Each row is a point. Each copy is the shape, with its points in the same order, turned, moved and blurred by noise. Is it also mirrored, or only turned?
In the rows, 128 means zero.

Shape (8 x 2)
[[114 167]
 [112  81]
 [138 173]
 [149  90]
 [123  99]
 [125 159]
 [141 147]
 [132 115]]
Copy 1 (8 x 2)
[[ 91 166]
 [120  85]
 [114 181]
 [151 110]
 [120 106]
 [106 165]
 [121 157]
 [124 126]]
Copy 1 is: only turned
Copy 2 (8 x 2)
[[ 99 164]
 [114  83]
 [125 172]
 [149  97]
 [125  99]
 [110 163]
 [128 153]
 [134 122]]
Copy 2 is: only turned

Shape (9 x 4)
[[117 159 137 118]
 [152 155 148 118]
 [126 169 165 132]
 [110 123 135 109]
 [ 85 131  90  81]
 [119  99 136 151]
 [107  89 111  92]
 [ 65 109 129  87]
 [131 125 145 156]]
Copy 1 (9 x 4)
[[144 143 103 155]
 [165 143 126 148]
 [156 140 115 177]
 [124 110 104 140]
 [105 127  65 107]
 [103 109 147 149]
 [110  92  98 105]
 [ 98  85  64 134]
 [126 125 149 159]]
Copy 1 is: mirrored
Copy 2 (9 x 4)
[[124 136 145 126]
 [149 119 150 138]
 [124 135 176 140]
 [107 108 125 121]
 [ 98 133  88  88]
 [ 99  92 122 164]
 [103  89  92 108]
 [ 71 103 113  86]
 [112 105 139 169]]
Copy 2 is: only turned

Shape (11 x 6)
[[120 115 161 128 126 121]
 [135 115 176 118 142 104]
 [133 137 102 139 176 144]
 [118 137 184 131 114 149]
 [153 173  35 126 113 106]
 [127 120 156 125 112 125]
 [127 123 164 202 118 105]
 [121 141 170 119 113 107]
 [133 131 167 131 133 146]
 [151 148 163 143 135 115]
 [158 110 164 121 120 125]]
Copy 1 (11 x 6)
[[141 101 145 106 127 145]
 [142  96 159 101 128 116]
 [120 111  73 131 130 117]
 [124  87 149 105 101 165]
 [132 193  88 198 105 119]
 [148 110 144 121 124 149]
 [125  66 158 170 150 151]
 [126 116 167 113 116 141]
 [133  87 127 110 107 150]
 [128  86 144 135 111 121]
 [166  93 144 113 107 129]]
Copy 1 is: mirrored
Copy 2 (11 x 6)
[[130 104 144 157 149 140]
 [143 109 154 169 176 140]
 [150 144  80 133 147 161]
 [144  84 137 166 133 107]
 [109 215 114  80 122 129]
 [132 111 150 155 138 131]
 [ 75 111 110 193 154 124]
 [129 107 156 147 160 110]
 [150 107 127 166 141 123]
 [135 132 127 169 164 111]
 [147 129 159 178 143 135]]
Copy 2 is: mirrored
Copy 3 (11 x 6)
[[122 136 168 122 152 125]
 [134 156 172 110 175 120]
 [110 126  84 113 156 128]
 [120 128 182 125 152 164]
 [166 122  68  90  70 109]
 [133 128 170 119 145 129]
 [129 171 157 184 135 130]
 [134 153 178 105 139 140]
 [127 128 158 123 164 152]
 [150 158 144 126 155 148]
 [157 125 167 122 168 126]]
Copy 3 is: only turned
